Rows are points. To make a cloud, some directions were put in groups of two or more. Within a group, all points are equally far from the middle, so they leave a hole (a ring in 2 directions, a hollow ball in 3). The other directions are filled evenly. Then the cloud was stretched, turned, moved and blurred a little. How many holes are there, and how many directions does each take, smallest first?

Cloud:
[[-2, 20, -2],
[-3, -16, 46],
[-11, 41, -9],
[43, 35, 26],
[37, -8, 31],
[16, -3, 44],
[49, -2, 17],
[1, 29, 48],
[28, 14, -2],
[25, -36, 39],
[-5, -24, 11],
[35, -28, 32],
[3, 5, 25],
[22, -9, -15],
[-29, 26, 13],
[-6, -28, 44],
[46, -40, 16],
[7, 26, -12],
[-11, 3, 36]]
Holes: 0

Cloud:
[[-30, -25, -39, -14, 15, 9],
[-26, -9, -16, -6, 48, -11],
[-3, -32, -50, 4, 4, 19],
[20, -5, -30, -15, -24, 1],
[5, -52, -7, 6, 43, -17],
[-21, 1, -34, 6, 45, 11],
[-13, -20, -23, 23, 53, 7],
[-45, 20, 23, -4, -9, 35],
[3, -43, -36, 15, -20, -1],
[15, 31, -16, 21, 2, 8],
[23, -6, -31, 12, -29, -10],
[-17, -9, -24, -8, 40, 49],
[-23, -4, -44, 7, 9, 48],
[-32, 9, 14, -4, 40, 18],
[13, -32, -31, 20, -25, 5],
[-8, -41, -15, 37, -15, 6],
[7, 15, -6, -23, 33, -17],
[24, -4, -39, -14, -6, -24],
[13, -5, -16, -14, -31, -8],
[9, -38, 1, -29, 14, 7],
[16, 37, 7, 3, 8, 34],
[15, 7, 20, -8, 26, -16],
[29, 9, -19, -14, 30, -11],
[-21, -20, -33, -6, -17, 49],
[-14, 12, 18, -34, 2, -7],
[-32, 4, 10, 17, 24, 53],
[18, 25, 22, -1, 3, 42],
[10, -30, 6, -34, 21, 18],
[-37, -8, -42, -3, -6, 12],
[-7, 14, 3, 30, -12, -23],
[-40, 16, 5, -37, -12, 15],
[-9, 39, -8, 16, -9, 27],
[-13, -53, -4, -2, 14, -10],
[40, -10, -15, 12, 33, -3],
[5, 16, -12, -20, -37, 15],
[-31, -22, 17, 10, 32, 22],
[-14, 41, 22, -10, 24, 37],
[-2, 38, -23, -23, -27, 36],
[13, 6, 32, -3, 3, 4],
[-14, -25, 22, 3, -11, 50],
[-7, -24, 16, -6, 38, 44],
[6, 14, -23, -5, -32, -5],
[-4, 21, -27, -17, 33, -9],
[13, 21, -32, 30, -13, -15],
[23, 22, -14, 6, -19, 37],
[-5, 15, 13, 27, 9, -21],
[29, -4, -26, -27, 14, 10],
[-1, 27, 30, -32, 24, 21],
[-32, 4, -19, 21, -5, 60],
[-13, 13, -55, 24, 9, -15],
[23, -38, -23, -16, 25, -9],
[9, -3, -1, -47, -20, 20],
[6, -23, 8, -48, 5, 30]]
Holes: 2 (2, 3)
